Each row is a point. The ring and each string are closed loops that go straight from each point to the next, and from the last back to the first. Before rounding, they use only three directions, however many columns there are. How many times does the string pass through the ring? Passing back the other way cancels.

Ring:
38,15,19
7,42,24
-28,41,17
-52,5,5
-35,-39,5
0,-51,7
33,-35,8
String (11 x 3):
11,5,10
16,10,48
35,34,50
48,50,38
43,39,9
33,22,-3
42,16,-6
61,10,3
59,-2,38
36,-3,38
13,0,25
Times through: 0
String, 10 rows:
-7,-44,-17
-3,-11,4
-1,-33,25
4,-60,33
0,-70,20
-12,-81,-5
-14,-39,-25
-11,-17,-15
-13,-19,9
-12,-29,-16
Times through: 1

Ring:
40,22,-5,26
20,43,-4,27
-18,54,-10,25
-51,38,-20,15
-61,10,-27,5
-47,-24,-36,2
-16,-41,-40,6
24,-37,-33,15
45,-11,-17,22
String (13 x 4):
40,-14,6,7
62,-26,-8,16
62,-27,-10,17
65,-17,-34,35
34,2,-45,39
45,7,-33,38
8,9,-26,24
20,10,1,13
47,19,32,6
60,29,0,31
49,22,-27,41
30,11,-32,34
5,0,-2,7
Times through: 2

Ring, 10 rows:
48,-4,-24,5,-56,-12,-8,3
37,22,-21,6,-46,-9,-11,2
10,40,-4,6,-30,-10,-11,1
-24,32,16,5,-17,-12,-6,-2
-40,9,23,3,-14,-12,0,-5
-41,-21,25,2,-20,-14,5,-7
-30,-45,23,2,-29,-17,8,-5
4,-65,14,2,-45,-22,6,0
25,-62,4,3,-54,-22,3,2
49,-30,-17,4,-60,-16,-4,3
String:
12,-86,6,1,-54,-21,9,-2
34,-97,20,2,-60,-32,6,7
33,-74,-16,2,-63,-15,6,-2
17,-37,-29,2,-53,-4,4,-8
13,-25,-5,3,-45,-13,0,-2
18,-33,-12,3,-49,-12,1,-3
33,-66,-22,2,-63,-12,5,-4
38,-93,8,2,-63,-28,5,5
27,-88,38,3,-52,-38,3,11
10,-97,23,1,-52,-28,9,2
-5,-59,-12,1,-47,-8,10,-10
-2,-29,-9,2,-41,-8,3,-7
-3,-64,-13,1,-49,-8,10,-10
Times through: 0

Ring, 7 rows:
48,-13,10,-34,15,28,14,-46,14
30,48,34,-68,15,24,24,-9,18
-31,73,27,-73,-3,10,9,23,-5
-97,53,7,-43,-24,-5,-20,33,-36
-106,15,3,-8,-28,-7,-35,16,-43
-54,-30,1,13,-15,6,-30,-25,-28
19,-35,0,-10,6,21,-3,-49,0
String, 12 rows:
-42,5,-5,-28,-11,7,-12,-7,-22
-60,-1,40,14,-12,6,-29,-11,-19
-46,-22,32,23,-9,9,-29,-26,-17
-26,2,25,-12,-4,13,-12,-18,-9
-9,-19,-17,-25,-4,14,-6,-29,-14
15,-50,-29,-13,1,19,-4,-52,-10
25,-79,-12,22,5,23,-14,-73,-5
-19,-32,27,20,-3,15,-22,-39,-9
-37,3,33,-3,-6,11,-18,-15,-11
-35,6,-3,-29,-9,8,-10,-10,-19
-93,-26,-32,2,-29,-5,-38,-7,-50
-88,-15,-25,-5,-27,-4,-34,-3,-46
Times through: 1

Ring:
23,39,-9,-20,-25,-15,-15,28,1,19,14
4,58,-8,-18,-23,-34,-7,32,-15,7,10
-22,60,2,-17,-13,-45,6,31,-31,-12,2
-41,41,9,-18,1,-41,17,24,-38,-28,-9
-51,11,8,-20,14,-26,25,14,-35,-37,-18
-44,-33,-4,-24,25,4,24,0,-18,-35,-24
-22,-50,-6,-26,21,23,15,-3,0,-20,-19
-1,-51,-4,-26,13,31,4,-1,12,-5,-11
24,-33,0,-24,-2,30,-10,6,21,14,2
34,4,-3,-22,-18,10,-18,18,16,24,12
String (28 x 11):
16,83,0,-16,-35,-45,-16,41,-15,18,20
20,47,43,-15,-25,-22,-15,33,-6,15,19
5,22,25,-18,-12,-12,-5,23,-7,3,7
2,29,12,-19,-13,-17,-4,24,-10,2,6
14,58,31,-15,-26,-31,-12,35,-12,12,17
4,82,8,-15,-30,-49,-9,40,-22,8,16
-16,94,-31,-17,-26,-63,0,40,-36,-3,7
-29,99,-41,-18,-23,-71,7,40,-44,-12,2
-23,97,5,-14,-24,-68,3,42,-42,-10,8
-42,80,-32,-18,-12,-64,15,34,-46,-23,-5
-33,41,-26,-21,-3,-37,13,23,-31,-20,-9
-20,26,2,-20,-3,-23,7,21,-20,-13,-4
-18,35,30,-17,-6,-28,6,25,-24,-13,1
-27,52,51,-13,-7,-43,9,31,-34,-19,3
-20,31,31,-17,-4,-27,7,24,-24,-14,0
-20,35,42,-15,-5,-29,6,26,-25,-14,1
-39,61,47,-13,-5,-53,14,33,-44,-26,-1
-53,66,6,-16,-2,-61,21,31,-51,-34,-9
-57,59,-35,-20,1,-57,24,25,-49,-35,-15
-51,87,7,-14,-10,-73,18,37,-55,-31,-4
-50,75,-33,-19,-7,-64,19,31,-49,-29,-9
-38,54,-41,-21,-5,-46,15,25,-36,-22,-9
-13,18,-3,-21,-4,-15,4,19,-14,-8,-3
5,38,46,-15,-16,-22,-6,29,-12,3,11
7,61,40,-14,-24,-35,-10,36,-17,7,16
0,87,-7,-16,-30,-53,-7,40,-26,6,14
-6,82,-40,-19,-27,-52,-4,37,-26,3,8
-2,84,-42,-19,-29,-51,-6,37,-24,7,10
Times through: 2

Ring:
42,13,-2,-3,-27,-48,13,-15,13,-5,-3,6
5,58,-7,-11,-41,-37,14,-27,-3,-14,-13,10
-25,67,-4,-17,-42,-26,12,-27,-14,-13,-7,7
-63,43,6,-23,-29,-7,8,-16,-23,-1,15,-7
-76,-9,13,-24,-5,6,5,0,-18,17,36,-23
-60,-67,18,-19,18,6,3,16,-4,34,54,-36
-9,-106,25,-9,26,-11,3,26,13,39,60,-34
29,-96,25,-3,16,-30,5,22,20,30,50,-22
53,-47,13,0,-6,-46,9,5,21,12,23,-5
String:
-36,-53,46,-19,-4,-9,-2,21,-16,22,68,-18
-69,-105,33,-20,32,14,-1,31,-6,46,77,-45
-66,-106,10,-17,41,15,4,24,7,49,59,-51
-46,-68,-6,-13,26,2,9,8,12,35,32,-39
-21,-34,14,-13,-2,-15,7,4,0,18,34,-18
-37,-53,42,-19,-2,-8,-1,19,-14,23,65,-20
-28,-30,0,-13,3,-11,10,-1,5,19,23,-22
-75,-42,-22,-17,25,13,13,-3,7,33,17,-43
-48,-24,-8,-15,7,-3,11,-4,3,21,18,-27
-43,-14,24,-19,-12,-9,4,4,-15,13,41,-14
-30,-13,21,-17,-13,-15,5,2,-10,11,35,-12
-58,5,46,-26,-28,-7,-1,7,-35,6,56,-6
-106,20,30,-33,-22,14,1,-1,-41,10,48,-17
-101,5,-2,-27,-1,16,8,-8,-20,18,25,-29
-49,-17,-7,-16,3,-3,11,-6,0,19,18,-25
-47,-24,-18,-14,11,-2,13,-7,8,22,11,-30
-69,-40,-17,-17,22,10,12,-2,6,31,19,-40
-23,-28,14,-14,-4,-15,7,3,-2,16,33,-17
Times through: 2

Ring (6 x 14):
7,14,75,-16,3,-25,62,-45,-25,-10,7,31,16,22
21,26,40,12,3,-26,37,-7,2,-12,6,14,19,32
22,23,-56,45,-10,8,-34,46,36,-6,-10,-27,6,12
-3,6,-69,29,-15,38,-51,35,23,4,-17,-38,-7,-21
-11,-11,-41,0,-19,36,-21,-12,-5,4,-20,-12,-10,-26
-3,-11,29,-26,-13,3,40,-60,-33,-3,-10,28,0,-3
String:
-27,8,106,-38,11,-2,61,-57,-40,-2,13,20,10,-7
-15,12,61,-15,6,2,33,-28,-19,-2,6,5,8,-3
6,10,31,-3,-4,-8,31,-25,-11,-7,-1,14,9,11
27,13,39,-1,-6,-32,54,-36,-13,-14,-1,35,16,35
34,24,60,4,1,-47,66,-31,-10,-18,6,38,24,49
37,34,59,15,6,-50,59,-12,2,-19,11,29,28,54
55,26,-8,35,-10,-43,30,4,18,-20,-5,24,21,56
32,15,-22,25,-12,-14,8,4,13,-11,-10,7,10,27
13,15,-7,17,-6,-1,3,6,9,-6,-5,-4,8,11
-5,17,14,9,1,10,1,5,4,-2,0,-13,6,-3
22,13,-37,28,-13,1,-11,15,17,-7,-12,-7,6,13
39,16,-92,53,-21,4,-40,45,40,-8,-21,-20,4,20
30,19,-132,71,-22,27,-83,82,61,-3,-24,-51,-2,4
-3,16,-83,45,-11,43,-73,65,41,4,-15,-57,-6,-21
-30,15,-13,14,2,44,-40,33,14,8,-2,-48,-4,-34
-13,10,4,5,-2,21,-8,4,1,1,-3,-18,1,-14
10,-3,-67,20,-22,24,-30,8,12,-1,-22,-13,-6,-8
6,-16,-96,17,-31,38,-44,3,9,3,-32,-16,-14,-21
-13,-22,-70,-1,-28,49,-36,-14,-6,7,-29,-15,-18,-37
-26,-14,-13,-16,-14,41,-10,-28,-19,7,-16,-9,-12,-36
-21,-2,17,-15,-6,24,7,-26,-18,3,-6,-4,-3,-22
-7,-1,10,-9,-9,13,13,-27,-15,-1,-8,5,0,-9
19,-11,-18,-5,-23,-3,24,-43,-17,-7,-19,28,0,10
12,-18,24,-30,-21,-11,57,-80,-41,-8,-16,50,1,10
0,-10,73,-41,-8,-16,76,-88,-50,-7,-3,51,7,9
Times through: 3
String (24 x 14):
10,-34,-7,-35,-33,3,46,-92,-47,-5,-27,52,-8,-2
10,-28,-36,-17,-32,13,18,-61,-29,-3,-29,31,-9,-6
5,-10,-26,-3,-21,14,5,-29,-12,-2,-19,10,-4,-6
-11,6,12,-3,-4,16,5,-12,-8,0,-4,-7,1,-11
-28,-8,6,-18,-9,36,-3,-27,-19,6,-10,-9,-8,-33
-16,-21,-26,-18,-22,36,-4,-40,-23,5,-22,2,-13,-30
-10,-27,-29,-22,-27,31,4,-53,-29,3,-25,14,-13,-26
-27,-12,26,-29,-9,27,18,-48,-32,4,-9,6,-6,-28
-16,-16,33,-35,-13,14,36,-66,-40,1,-11,24,-4,-17
7,-20,30,-35,-20,-8,59,-86,-46,-6,-15,50,0,5
17,-15,51,-36,-17,-25,80,-94,-49,-11,-11,64,7,21
-6,2,106,-42,3,-23,86,-81,-49,-8,8,47,13,13
-13,13,87,-23,9,-9,54,-43,-28,-5,11,18,12,4
5,11,28,-1,-3,-5,26,-20,-9,-6,-1,10,9,9
23,11,19,4,-8,-21,37,-26,-7,-11,-4,24,12,27
35,19,52,2,-3,-45,65,-36,-12,-17,3,41,22,47
18,31,112,-10,14,-50,85,-41,-21,-16,19,39,29,45
-17,26,101,-16,18,-11,50,-24,-19,-5,19,6,17,6
-2,14,40,-3,2,-3,26,-17,-9,-5,3,5,10,6
30,7,9,4,-13,-24,39,-32,-9,-13,-9,31,11,31
16,7,81,-25,-2,-37,83,-69,-36,-14,4,52,17,32
2,0,94,-38,-1,-27,86,-82,-47,-10,4,52,13,18
-27,3,90,-37,7,4,53,-57,-39,0,8,18,6,-11
-19,-9,63,-38,-4,6,50,-68,-43,-1,-2,27,1,-12
Times through: 1

Ring, 7 rows:
-2,-26,-11,-65,26,22,20,13,-25,-15,12,-2,16,17
-15,-27,-5,-13,7,-9,17,-12,22,0,-2,-27,-7,25
-18,-8,3,59,-20,-29,-7,-39,56,16,-13,-43,-33,22
-4,21,7,90,-26,-11,-29,-35,41,24,-11,-32,-36,8
13,34,3,54,-8,26,-31,-8,-6,15,3,-5,-15,-4
21,23,-6,-16,13,50,-20,16,-50,-7,16,18,11,-6
15,-3,-12,-70,28,49,1,25,-60,-23,21,20,26,3
String (23 x 14):
-14,-32,-6,-46,35,14,47,19,1,9,5,-15,10,24
-22,-46,-8,-40,12,-17,30,-12,24,-8,-2,-31,-2,33
-10,-23,-7,-7,-16,-20,-17,-36,18,-21,-2,-26,-13,23
-6,-8,-3,11,-4,-3,-6,-18,15,0,-1,-21,-12,16
-17,-18,-1,37,-27,-37,-19,-50,49,-5,-11,-42,-30,25
-29,-10,9,95,-25,-46,3,-48,90,37,-23,-61,-48,28
-15,4,7,76,-10,-14,3,-24,54,36,-13,-40,-33,16
-2,4,-1,27,-7,3,-13,-17,12,5,-1,-18,-15,11
-3,12,2,72,-42,-26,-52,-56,37,-4,-10,-33,-37,11
1,19,3,73,-32,-11,-45,-42,29,5,-7,-26,-33,7
1,16,2,41,1,16,-7,-5,9,21,-1,-14,-15,5
6,31,5,62,2,26,-11,1,6,32,0,-10,-17,-2
5,12,-2,19,-2,17,-17,-8,-5,3,3,-8,-9,5
19,44,3,39,18,57,-9,25,-30,30,10,11,-1,-12
33,45,-4,1,11,67,-37,21,-66,-4,19,29,11,-18
33,29,-11,-38,7,60,-44,13,-79,-31,23,33,20,-13
26,20,-9,-51,33,71,-5,39,-75,-10,24,32,28,-9
30,9,-16,-96,38,76,-7,43,-99,-33,31,42,41,-8
20,-6,-17,-90,17,45,-20,13,-74,-46,24,25,29,3
15,-14,-16,-106,46,60,21,42,-75,-26,26,27,39,5
4,-13,-9,-68,48,50,40,43,-42,4,17,11,26,10
-1,-9,-5,-31,33,33,30,25,-17,11,9,-2,11,12
-8,-38,-12,-84,36,21,39,21,-23,-14,12,-4,22,23
Times through: 0

Ring (7 x 14):
52,-28,5,-28,30,-65,20,-25,-9,2,-12,22,-21,-7
16,31,-14,-21,12,-65,23,36,4,-32,-39,-1,-18,7
-26,43,-31,-14,6,-38,21,44,20,-33,-39,-21,-3,31
-40,7,-43,-10,21,-7,16,0,27,-4,-2,-24,13,41
-34,-39,-26,-13,28,10,12,-49,26,26,9,-13,19,49
-4,-62,11,-21,22,-6,13,-64,15,34,-14,6,9,44
24,-59,17,-25,25,-30,15,-58,4,27,-15,17,-3,24
String:
-27,26,-9,-16,-1,-31,21,30,22,-23,-56,-17,-1,44
-8,1,-20,-17,19,-31,18,0,14,-7,-18,-8,-1,26
-13,10,-41,-14,26,-29,18,5,15,-10,2,-13,1,20
-41,26,-62,-8,26,-14,17,16,26,-15,9,-28,11,31
-54,16,-60,-6,25,1,16,5,32,-6,10,-32,18,43
-61,5,-38,-8,13,9,15,-2,36,0,-14,-31,21,60
-38,-9,-20,-13,13,-4,16,-12,27,4,-21,-18,13,51
-10,-27,-29,-16,32,-14,15,-35,16,15,12,-6,8,27
-21,-51,-36,-13,41,8,11,-65,21,35,35,-8,19,36
-37,-75,-22,-12,37,30,9,-89,29,52,28,-10,29,57
-52,-58,14,-15,6,28,11,-61,36,38,-35,-13,27,83
-29,-45,14,-18,8,4,14,-45,26,25,-37,-6,14,63
-4,-37,-1,-20,21,-18,15,-38,14,17,-16,1,4,36
19,-59,-4,-22,36,-23,14,-64,5,31,11,12,1,19
33,-73,9,-25,37,-28,14,-76,0,37,8,21,-3,15
44,-80,38,-30,25,-37,15,-76,-3,37,-22,29,-8,20
24,-41,31,-27,11,-40,18,-33,4,12,-46,16,-9,29
17,-24,12,-24,15,-42,19,-19,6,3,-35,9,-9,23
26,-17,21,-26,10,-53,20,-8,2,-4,-49,13,-15,20
77,-21,10,-32,31,-89,22,-14,-20,-7,-16,32,-33,-25
84,-16,-16,-30,46,-93,22,-15,-24,-8,17,31,-34,-42
44,-11,-24,-24,38,-64,20,-13,-7,-5,11,14,-18,-15
21,-1,-17,-21,25,-53,20,0,2,-10,-12,4,-12,5
30,25,-27,-22,25,-72,23,28,-3,-29,-14,3,-21,-9
4,66,-24,-19,3,-73,26,74,7,-55,-54,-12,-21,8
-28,64,-14,-16,-11,-49,24,73,21,-50,-75,-23,-9,37
Times through: 3
String, 29 rows:
-42,-8,-17,-13,10,-1,16,-11,29,4,-27,-19,14,55
-4,-17,-24,-17,27,-24,16,-22,13,6,0,-4,2,24
-19,-15,-54,-11,41,-10,14,-28,18,11,34,-14,11,22
-47,11,-72,-6,35,0,15,-4,29,-2,30,-30,18,34
-59,35,-45,-8,8,-6,18,30,34,-21,-25,-35,14,52
-45,29,-18,-13,-2,-18,20,32,29,-22,-52,-25,6,53
-15,3,-14,-17,12,-28,19,4,17,-8,-30,-10,0,34
3,7,-39,-16,30,-40,19,3,9,-11,5,-6,-5,9
-5,40,-44,-15,20,-51,22,38,11,-32,-13,-14,-9,9
-26,76,-26,-15,-8,-55,25,84,20,-57,-68,-25,-11,30
-22,71,-19,-16,-9,-57,25,81,18,-56,-73,-22,-13,30
-9,76,-27,-17,-3,-68,26,84,13,-60,-62,-18,-18,16
16,33,-39,-18,26,-63,22,32,3,-31,-8,-5,-16,-4
9,-2,-26,-19,27,-42,19,-4,7,-6,-3,-1,-6,11
-17,23,-10,-17,3,-37,21,27,18,-23,-49,-13,-4,35
-35,59,-13,-15,-12,-41,23,67,25,-45,-76,-25,-5,45
-52,88,-28,-11,-17,-41,25,96,30,-62,-82,-37,-4,48
-17,40,-53,-13,22,-40,20,36,16,-29,-5,-20,-3,15
-12,11,-39,-14,25,-31,18,6,15,-11,-1,-13,0,20
-14,2,-33,-15,24,-26,18,-2,16,-5,-4,-12,3,25
-24,3,-55,-11,33,-16,16,-7,20,-2,20,-18,9,24
-46,1,-74,-6,39,5,14,-15,28,5,40,-29,20,33
-63,1,-41,-7,16,13,14,-7,37,3,-8,-32,23,61
-51,-7,-25,-11,12,6,15,-12,33,5,-20,-24,18,59
-9,-16,-17,-17,22,-22,17,-19,15,5,-10,-5,3,30
-11,-28,-33,-15,34,-12,15,-37,16,16,18,-7,9,27
-32,-41,-48,-10,42,12,11,-56,24,30,40,-15,22,37
-47,-40,-49,-8,38,23,11,-55,31,31,35,-21,27,49
-53,-16,-23,-11,14,12,14,-22,34,12,-16,-24,21,63
Times through: 2
